Each row is a point. A path goes straight from each point to the next, and from the last back to the first. The post is the endless flat space through its rows: a point in 2 columns, a line in 3, a plane in 4, and so on, so that a path can go around it. How many times does the path go around the post? Going back the other way cancels.
In the rows, zero is written as 128.

Post (2 x 3):
[[126 141 105]
 [111 142 163]]
Path (22 x 3):
[[110 167 245]
 [136 167  89]
 [ 98 193 157]
 [164 165  90]
 [151 117  53]
 [116  70 144]
 [127 152 172]
 [134 191 105]
 [ 95 157 180]
 [114 199 151]
 [102 171 134]
 [ 82 135 131]
 [122  85 120]
 [161 137 120]
 [134 201 160]
 [ 82 197 161]
 [ 90 122 132]
 [101 158 149]
 [132 191 135]
 [ 97 164 185]
 [ 64 125 160]
 [ 81 192 155]]
Times around: 1

Post (7 x 8):
[[135 119 152 166 145 111 124 147]
 [153  89 138 152 101 113 174 124]
 [111 153 125  66 163 172  93  84]
 [ 83 115  51 112 111 123 196 145]
 [182  96 109 156 139 162 140 145]
 [160 160 171 156 103 145 145 124]
 [124 169 116 111 122 148 107  81]]
Path (11 x 8):
[[151 171 183 176 114 160 126 167]
 [101  99 180 186 186 151 102 169]
 [ 44 182   7 118 161 142 166 147]
 [153 130  86  96 112 132 180 111]
 [137 161 165 111 153 160  71 142]
 [116 194 124 142 118 211  95 171]
 [ 67 140 100 136 135 133 158 130]
 [119 128 109 147 187 158 118 151]
 [172  64 144 142 145 153  95  83]
 [134 164 192 116 111 133  81 140]
 [119 138  91  95 118 132 105 134]]
Times around: 1

Post (10 x 11):
[[116 105 150  85 157 119 113 189 107 133 162]
 [104 119 116 118 102 111 112 139 136  83 134]
 [100 106 149 150 170 125 145 130 120 107 137]
 [102 103  81  96 209 135 152  21 117 138 148]
 [167 103 151 110 130 123 152 153 163  59 141]
 [102 179 141 134 132 126 107 130 100 110 103]
 [147 126 109 172 214 171 102 130 100 131 190]
 [144 150 102 123  80  32 128 102 107 109 108]
 [111 171 101 150  82  76 140 147 126 106 124]
 [ 92 107 146 120 110 160 142 135 120 140 149]]
Path (27 x 11):
[[102  95 102 198 102 104 165 135 135 153 128]
 [110  89 110  73 116 104 115 243 104 114 155]
 [103 197 157 146 142 137 115 126 105  47 106]
 [ 97 124 135 134 126  36 120 121  97 137 160]
 [145 150 140  80 148 139 101 118 171  52 166]
 [102 133 160 150 141  82 131 219 133 150 154]
 [ 78 170  74 249 180 180 100  96  80 126 133]
 [118 129  96 193 160 135 153 156 126  51 153]
 [ 93 173  68 127 141 150 132 152 118 119 215]
 [135 142 104  93 148 112 126 150 167  78 171]
 [ 79 119  94 175 142 128 112 141 166 112 144]
 [113  85 128  70 120  89 167  72  93 146  93]
 [144 108  55 103 151 104  73  76  91 104 138]
 [128  85 119 178 163 181 126  73 158 102 135]
 [105 154 163  86 195 137  97 150 170  49  62]
 [141 121  73  40  87 119  92  86 135  97  80]
 [102 139  93 111  77 107 107 134  68 130 145]
 [ 99 134 170 103 120  58 171  91  73 159 140]
 [184 186 108 132 156 125  94 102 163  85 158]
 [184  51 162 116 129  96 170  60 154 103 121]
 [104 145  96 175 140 129 133  87  93 135 116]
 [121 162  72 141 115  88 108 105  62 122 139]
 [162 149 121 135  95  98 123 143 114 120 202]
 [ 59 120 110 115  76 129  95 157  94 113 177]
 [127 138 180 113 131  99 103 196  63 127 122]
 [121 139 145 129 138 102 128 135 129  97 166]
 [154 210 174 121 222 161  72  75 117 103 106]]
Times around: 4

Post (17 x 18):
[[ 99 128 154 142 140 163 125  98 132 142 138 113 103 107 107 147 119 139]
 [130 142 112 114 160 173 142  97 188 114 149 126 133  94 179 144 134 151]
 [144 127  62  76 134  75 110 104 113  55 122 140 139 169 117 231 154 173]
 [ 66 135 151  85  97 164 121  93 159 143 139 148 115  96 139 135 101 119]
 [ 57  87 129 141 143 125 167 118 167 169 120 124  96 111 126  95 133  99]
 [193 203  82 114  72  52 161 164  96 127  98 110 124 142  85 147  88 109]
 [ 70 123 156  74 142 138 155 147 152 141 129  94 136 114 117  94 177 127]
 [ 85 152 115 115 149 127 158  76 120 146 163 108  86 115 143 103 156 140]
 [170 170  75 108 149  43  90 162 100 122  97 157 125 186 154 201 202 154]
 [161 167 120 126 146  44 107 112 137  61 102 161 171 174 147 159 166 153]
 [203 145 157  70 102  86 163 133 133 102 123 103  85 169 144 130  61 106]
 [195 205  93  84 136  85 128 143 135  95  71  76  95 198 119 140  74 101]
 [ 99 151 148 108 144 125 162 114 139 156 152 115 137 132 118 158 155  73]
 [131 114 117 103 123 163 135  75 122 123 110 110 117 126 114 110 200 122]
 [142 171  88  77 140  85 141 122  71  52  71 187 111 175 116 216 189 144]
 [ 92 111 134 107 136 163 128 129 104 144 137 132 138  94 148 106  88  83]
 [ 96 137 120 111 160 149 171  87 144 178 107 136 168 140 120 122 142 155]]
Path (29 x 18):
[[126 192  98 124 154  71 180 124  94  91  91 193 143 150 130 105  43  90]
 [164 125 138 131 140 109 219  70 167 125 139 157 147  85 132 105 109 149]
 [170 207 149 169 198 107 115 141 190 148  79 109 122 151 175 126 198 133]
 [176 166  34 149 114  59 137  93 107 128  28  96 117 218 105 163 112 171]
 [109  88  53 117 117 111 165 172 163 168 181 116  84 114 179 165 102  90]
 [104 111  99  73 182 149 117 128 110  52 138 150 117 141 156 193 124  89]
 [135 182 151 110 137  81 128 147  91  96  75 165 133 131  72  75 127 136]
 [159 155 101  98 156 144 156  53 201 195 201  79 133 149 184 120 119  96]
 [100 140  56  88  75  61 179 112 134  71 113 165 101 159 120 177  98 148]
 [110 101 111  72  83 117 167  83  65  42  68 136 102 134  64 139  95 178]
 [117 167 117  39 177 152  97 204 122 101  86  84 157 108 136 182 127  87]
 [175  89  80  93 140 121 125 185  71 128  94 123 100 113  87 158 139 145]
 [153 128 103  89 162 125 175  66 131 110 116 131  84 176 108 122 159 135]
 [127  75 150  51 158 111  93 195 154 129 111  91   7 131 169 127 163  59]
 [118 138  98  62 120 102 113 158 140 101  86 113 111 106 161 193  78 159]
 [ 96 150  90  37  69 152 150  98  78  76  45 120 120 174 114 111 233  99]
 [ 81 218  98  73  92  70 172 158 115 154  80 195 122 182  77 126 218 118]
 [138 101  53  33 166 156 130 107 188  79 152  64  84 136 134 145 129 123]
 [ 96  92 189  89 179 137 153  88 126 129 135 101  57 125 140 125 115  72]
 [102 107 165  66  98 125 120 118  78  78 127 134 150 120 135 166 109  94]
 [152 231  65 180 119 113  51 173 129 117  75  99 145 154 173 112 117  78]
 [ 85 107 137 126 105  98 161  71 142  95  90 209 132 140 119 119 173 124]
 [129 116  73 125 159 125 165  92 154  84 154 125 126 113 133 137 141  72]
 [138  98 120  13  86 171 152  66  83 132  79 135 126 131  30 201 195  91]
 [ 76  77 130 118 124 123 167 124 117 130 130 188 209  82 109 121  73  83]
 [147 180 133  71 149 147 134 111 161 124 198 124 169 111 197 134  63 153]
 [ 77 177 137 126  24 135 132 175 124 181  45 163 191 111  90  95 138 128]
 [129 133  81 164 139  72 132 164 127 102 124 106 110 120 120 168 180 116]
 [ 94 123  96 127 130 123 177 189  96 174  83 182 159 174  94 160  72  95]]
Times around: 2

Post (17 x 18):
[[118 144 130 189 140 113 179  99  84 128 163 137 152 116 158 156 153 142]
 [150 154 204 158 104 111 182  83 105 123 152 132 145 126 145 154 123 128]
 [ 95 127  98  42 109 121  73 120  91 168 127 116 128 129 162  87 116 115]
 [137 120  92  81 121 111  89 120 126 153 144 157 138 119 132  77 103  91]
 [164 110 161 111 158 118 141 143 142 133 104 129 113 167 142 118 151 146]
 [125 138 196 132 165 123  84 104 129 136 126 124 125 131  90 118 145 118]
 [ 79 113  92 132 100 139 112  82 153 159  99 163 135  96 195 110 116 171]
 [129 116 185 143 144 105 122 151 114 140 110 125 103 156 131 117  89 140]
 [146 117 150 137 103 140 139 133 146 146 128  88 116 139  97 137 132 141]
 [143 155 135 165 102 172 174 115  91  81 144 107 150  78 136 142 142 126]
 [ 98 179  53  78 108 125  79  99 142 158 100 165 115 130 132 108  92 157]
 [133 128 132  61 129  94  83 178 114 171 153 163 133 145 153 132 144 153]
 [135 134 188 216 110 127 139 108 117  93 131 146 115 178 136 118 153 124]
 [ 97 185  89 173 108 137 115 109 152 170  83 158 143 118 190  45 116 160]
 [158 132 151 178 107  95 167  97  87  92 145 127 166  96 148 136 159 167]
 [149 129 145 178 102 123 169 103  80 130 111 162 161 115 110 147 147 126]
 [149 125 128 103 117  73  80 154 112 156 105 144 111 144 152 172 135 102]]
Path (26 x 18):
[[ 91 106 157 128 126 110 167 104 127 106 110 120 100 165 187 101 104 129]
 [110 127 152 138 132  85 134  71 132 110 175 140 132 123 130  97 110 122]
 [ 94 196 158 120 144 163  85  62 155 143  89  75 112 121 140  49 151 157]
 [188 112 139 167 105  99 156  91 157 169 143 142 158 108 133 191 187 114]
 [150  96 101 114 153  99  81 139 140 152 125 213 168 114 188 169 185 192]
 [130 144 153 105 118 178 131 123 120 141 131  78 116  90  89 102  94 128]
 [155  87 212 134 115 150 201 134 113 113 195 115 124 150  87 103 119 148]
 [140  63 176  84 144  32 132 175  57  96 210 201 151 154 187 184 120  47]
 [178 101 161 113 128  91 146 176  73 171 103 164 181 122 131  79  68 110]
 [ 73 191  87 135 130 143 111  81 108 148  82 189 162 129 199 107 165 153]
 [ 95 156 158  92 130 181 129 148 175 140 111 158 144  91 162  29  94 163]
 [107  74 144 116 110 146 186 108 126 131 165 111 138 148 182  50 108 139]
 [128 211 178 184  97 141 109 143 116 152 179 106 152 194 155  43 104  77]
 [115 184 118 154 146 109 112 113  90 145 104 144 125 139 204 112 131 146]
 [ 98 153 119 110 110  90  42  75 152 188 106  86 111 170 113 143 103 137]
 [139 164 141 163 102  55 148 116  96 152 128 119 159 157 145 114 113 139]
 [116 172 182  60 160 131  90 149 143 130 170  59  97 139  65  80 140 139]
 [123 140 194 159  71 126 189  50 140 151 145 142  93 115 126 167 100 158]
 [ 87 191  58 114 160 142 172  83 153 172  94 140 113 161  93 112  89 154]
 [112  61 122  77 139  48 172 116  81 154 131 136 196  94 229 143 139 198]
 [171 100 158 118 103 128 122 120 143 121 127  79 118 142 106 192 142 163]
 [128 172 196 146 132  94  88 119 118 144 177 136 119 133 182  97 147 135]
 [130 139 185 123 112 119 165 106  85 107 140 146 125 148 148 114 156 183]
 [148 184  68 134 106  98  39  73 153 168   7 153  87 124 155  99 105 143]
 [ 88 153 139 157 130 112 127  66 128 184 201 127 162 101 176 159 152 118]
 [124 121 151 136 108  93 118 109 101 118  99  94 136 130 169 177 161 129]]
Times around: 0

Post (17 x 18):
[[119 143  79 102  72 177 103 116 114 159  75 146 137  93 124  73 142 111]
 [163 103  85 139  99 116 173 132 146 157 174 123 142  88 126  89 153 108]
 [129 150 168 123 158 127 109 166 127 161 142  85  50 167 157 162 155 147]
 [163 108 132 142 190 135  99 155 154 123 114 129  87 113 138  78  85 142]
 [128 142 168  93 169 110 118 109 145 137 143 166  17 117 136 160 140 185]
 [167  67 118  58 168 117  60 185  54  78  86 120  95 133  92 193  96 156]
 [ 99 121  87  97  81 143 150 146 206 128 118 127 178  92 134 116 118 121]
 [170 123 124  67  96 134  60 196  80  88 133 144 115 165  69 132 142 186]
 [113 109  76 160 113 151 131 162 168 175 128 200 147 112 164 133  82  91]
 [104 135  97  92 159 142 184 119 126 145 101 171 183 123 157  82  89 104]
 [190 130 118  86 134  87  35 151 104 146 114 108 109 158  65 175 102 158]
 [139 152 111 160 136 172 175 134 156 119 101 165 140  72 102 125 141  87]
 [157  95 153  79 132 161  88 155  87 125 166  90  63 132  57 162  57 130]
 [146  96  83  95 128 167 153 130 203 161 103 168 163 129 121 110 155  87]
 [107 104 148 180 167 128 119  91 132 131 134 116  67 162 116 128 103 171]
 [ 95 133  93 118 114 106 136 129 153 102 114 165 147 133 128  77 132  34]
 [112 124 100 112 163 123 156 166 139 159 129 114  33 138 103 131 113 161]]
Path (27 x 18):
[[133 117 104 126 115 143  29 127 110 151  14 113 221 114  79  93  74  88]
 [138 103 169  88 193 172 150 116 127  51  15 155 170 141 126 104 107  33]
 [176 141  73 125 144 133  87 159 160 167  99 100 155 188 149  32 133  78]
 [169  97 121 133 212 167 103 127  75 154 102 125 143 124 183  86  82 139]
 [109 126  83  94 117  60  64 145 186 192 153 100  61 146 141 139 114 211]
 [112 129 129 117 156  87  50  46 106  93  73  80  53 141 128 131 141  95]
 [167 116 123  81  94 162 124 145 146 153 139 205 179 185 132 133 146 161]
 [167 123 138 157 138 132 174 149  86 189 137  51  72 103 105 202 177 163]
 [145 109 115  83 118 146  38 152 147 204  63  43 105 135 108 138 149 105]
 [ 96 156 131  17 119 125  85 154 142 152 139 229 122 159 185 173 119 166]
 [115 125 139  73 151 147 154 162 141  79 181 130  80 124 100 162  61 136]
 [149 145 133 144 179 113 173 113 181 146 108 158 128 144 119 172 119 121]
 [104  95 118 109 172 172 140 133 136 206  66 136  77 140 126  74  69  70]
 [115 114 167 130 106 161 128 103 149 110 222 124 107 102  70 132 163 139]
 [ 68 152 139 148 114 158 115 157 179  71 132 134  94 177 168  83 192  96]
 [127 115  92 130 156 111 194  96 104 143 117  73  82 131  86 160 107 167]
 [138  91 145 172 188 170  82  70  44 187  13 135  16 125 157  57 100 118]
 [161  91  76  95  61  76 191 162 139 140 179  53 196  87  52  71 142 115]
 [ 90 156 115  54  65 170  55 116 133 159 136 127 165 126 103 182 138 134]
 [140 138 126 135 179 198  88 132 103  77  91 164  72 129 163  27 106 146]
 [109 174 152  37 142  30 114  90 141  49  71 159 144 152 145 185 189  91]
 [106 123 118  81 129 171 104 233 144 159  62 108 121 134 113 125  43  80]
 [123 111 162  92 128  80  54  73  90 118 126  83 106  90 123  98 118 214]
 [115  59 107 144 147 157  90  89 101 180  99  71  86 113 160 154 130 147]
 [174  60  54 125 184 107 107 123 151  71 113 219 109 118 152 100  79  94]
 [177 157 160 108 126 128  88  75  73  93 124 158  72  52  57 154  67 123]
 [100 137 110  90  29 139  98 140 202 145 118 143 153  88 107  73 122 134]]
Times around: 4

Post (17 x 18):
[[114 153 148 101 155 113 189 115  79 114 135 118 107  83 144 163 129 100]
 [153 128 100 114 140 135 157 131 153  67 152 141 153 102 134 119 165 126]
 [151 136 130 120 151 122 142 115 133 134 131 124 170 171 158 120 126  95]
 [124 124 169 117 156 156 133 113 111 120 152 135 135 143 155 156 158 117]
 [125 132 147 126 152 108 128 153 145  80 179 117 121 158 139 132 132  74]
 [135  82 135 101 149 148 154 111 167 120  98 127 164 117 102 130 119 131]
 [144 134 152  79 117 108 119 107 166 136 131 155 183 106 153 146 143 114]
 [136 110 155 202 143  86 162  65 135 132 132 158 107 143 133 132 111 173]
 [121 130 112  75 132 133 105  85 132 105 107 127 171 123  96 154 106 121]
 [148 129 116 115 139 122  77 110 108 139 110  55 110 141 137 114 140 136]
 [118 142 107 165 153 109 130  88 139 109  83 107 117 122 135 142 194 114]
 [ 70  65 163 163 118 122 170 150  51 180  88 195 184 106 136  90 107 163]
 [136 132 107 117 120 138 111 151 107 149 149 101 138 142  94 149 160  96]
 [121 116 167 126 125  94 186 143 118  86 169 140 136 154 121 101 190 121]
 [165 153 131 123 179 149 100 186 159 110 128 145 129 163 108 115 131 161]
 [143 184 224  57 100 178 109  88 126 112  44 175 189  65 170 195  60  92]
 [108 137  91  98 128 139 141 131 193  95 156 118 125 158 110 111 132 136]]
Path (30 x 18):
[[172 121 186 105 168 108 133 170  95 111 148 180 178 233  93 138 102 123]
 [ 69 147 153  95 105 112 110 153 117 127  82 140 167 121  84 133  62 190]
 [ 81 115 127 120 182 141 187 100 233  78 141 127 174 141  97 136 131 120]
 [128 115 110  68 213 178 207  91 100 101 205 104 127  87 157 139 188 121]
 [182 125 125 104 157 159 166 111  82 104 133 128 128  86 105 158 165 119]
 [ 86 118 123 102 103 139 119 137 208 187 171 195 124 200  90 196  73 104]
 [ 62  59 176 166  94  71  56 132 175 145 173 119  99 191 113 129  75 127]
 [138 117 128 129 168 115 153 109 104  19  81 107 190 128 159  79 185 123]
 [121 102 176 107 162 171 188  98 108 165  97 154 217  98 156 165 146  88]
 [179 112 188  87 201 138 129  53 142 161  85 172 233 116 160 158 124  93]
 [131 107 166 141 107  61 186 143 106 204 180 128  95 170 104  66 153 133]
 [117  78 154 123 130 147 196 120 225  62 122 249 168 144 142 114 121 122]
 [174 127 134 146 192  93 112 106 148 142 116 137 143 181 191 115 153 119]
 [169  58 150 114 112 102 121  78  78 143 104  18 150 160 153 115 141 117]
 [ 92  97  98 121 139 139 138  95 120  85  99 120 152 165  66 120 102 184]
 [ 68 130 124 122 136 130 144  58 128  91  69 136 176  95 129 148 130 149]
 [ 66 172 103 157 123 179 111 124 194 100  92 151 109  50 127 111 146 214]
 [176 152 136 137 165  73 143  71 117 106  70 182 127  65 170 102  86 179]
 [140 129 139  93 123 113 112 129 166  90 116 167 161 149 158 117 141 113]
 [166  98  98  57 149 122  97  94 110 115  77  31 110  99 153 140 191 152]
 [ 82 167 137 186 151 160  81 140 164 122 118 148 136 167 136 177  63 147]
 [126  52 121 102 150 178 182  68 167  98 120  82 173 142 110 108 144 142]
 [105 109 105 150 153  72 129 114 233 160 138 154 170 135 147  95 142 101]
 [109 133 148 128 114 144 135 162 191 108 107 196 112 124 130  89 122 132]
 [ 81 150 117  90 127 114 153 121 123  83 117 164 150 130 163 122 145 104]
 [162  82 160 138 132 135 138 109 101  99 103 177 211 127 156 125 145 146]
 [133 180 139 143 153 143 139 195 106 112 127 164 233 116 170 149 150  76]
 [170 229 131 128 174 145 134  98 166 114 110 112 140 102 195 149 157 108]
 [153 154 161  48 108 101 154 144  54 141 181 182 157  87  70 134 158 131]
 [124  53 122 135 189 149 129 100 157 114 116 147 145 155  65 150 176 139]]
Times around: 5

Post (17 x 18):
[[130 142 101  95 151 147 126 101  59  82 136 106 123 137 114 122 126 171]
 [120 141 129 102 122 154 174  92 131  67 131  86 105 126 135 152 127 153]
 [107 148 140 190 125 134 134 106 107 115 124 129 134 139 122 163 161 154]
 [131 181 116 118 123  60 120 114 121 143 128  81 125 100 110 104 154 136]
 [107 155 170 135 119 132 171 121 122 117 146 138 111 139  92 120  87 132]
 [ 87 109 105 103  97  99  76 124  84 123 140 128  87 139 106 149 126 114]
 [120 132 131 186 118 158 123 104 102 158 178 174  84 135  88 185 149 101]
 [129 148  97  64  91 171 123 135  87 105 125 153  99 138 149 128 115 148]
 [101 161 171 136 153 168 158 120 110  99  98 120 105 116 120 106 175 119]
 [125 151 111 130 164  90 203 111 102  73 123 112  95 157 109 126 153 135]
 [139 155 186 101 132 134 166 101 129 181 125 149 147 131 130 171 132 118]
 [131 180  98 133  81 112 111 157 101 108 157 110 139 102 133 192  85 119]
 [171 145 171 131  68 157 140 122 101 121 117 119  87 142 116  78 176  99]
 [163 179 130  74 150 134 162 102  99 114 105  84 105 177 161  83 129 130]
 [139 120 110 103 145 113  58 144 126 150 137 141 122  99 130 163 120 138]
 [154 190 121  88 120  93 140  88 137 131  89 135 138 151  83 114 127  81]
 [ 97 105 179 173 101 160 192  97  82  61 159 149  94 158 121  57 175  76]]
Path (23 x 18):
[[ 75 176 127  63 193 115 232 154  99  48 132 149  88 143 172  38 140 138]
 [ 94 148 109  70 153 138 108 105 112  95 121 167 122  97  99 117  97 160]
 [193 185 105 203  87 149 107  88 126 186  68 125 105 155  85 124 178 136]
 [101 177 102 103 119 103 158 114 128 176 188 169 118 111 101 113  99  93]
 [ 99 188 161 187  63  65 155 168 155 113 143  96 102 159 167 187 131 135]
 [127 164 148  98 158  80 168 116 104 128 164 170 127  95 114 139 150 122]
 [124 153 136 103 158  81 144 147 126 145 138  93  89  94 132 117  97 134]
 [126 140 110 159 113 133 170 116 104 133  97 162  85 113 108 128 175 145]
 [121 152 183 219 142 112 150 119  92  93 109 127  98 148 128 142 158 159]
 [121 132 118 152 175 124 176  91 109  87 201 128 111 129 141 173  98 181]
 [152 157 112 131 174 101 159  94  89 111 113 130  98 164 122  58 157  82]
 [110 122 105 117  94 170 149 123 105 110 177 108  99 108 139 163 152 103]
 [157 157 125  82 157  83 188  94 126 153 163 161  65 173   7 153  97  64]
 [162 161 143  68  93 206 122  56 131  73 117  78  64 144  83 129 120 124]
 [146 113 167 114 162  93 122 148  99  81 103  74 126 119 184  88 137 117]
 [117 145 158 117 143 165 230  86  78  97 106 149  99 124 121 130 162 110]
 [171 147 134  89  84  90 123 169 124  93 141 113  50 125 117 145 120 121]
 [114 153 130 120 144 119 131 113  81 129 155  42  61 141 158 165 174 176]
 [201 129 112  94 121 148 141  93 106 106 189 122 122 114 151 155 107 107]
 [158 108 115  51 169 152 120  95  75 143 125 113 117  85 156 103 143 117]
 [127 140 104 115 149 160 125 140  94 133 123 120 171 107 122 152 137 153]
 [103 161 111  92 168 197 104 101  55  90 111  84 113 145 156  70 153 144]
 [103 152 141 104 125 106 110 128 180 127 125  87 116 119 116 121 134 108]]
Times around: 3
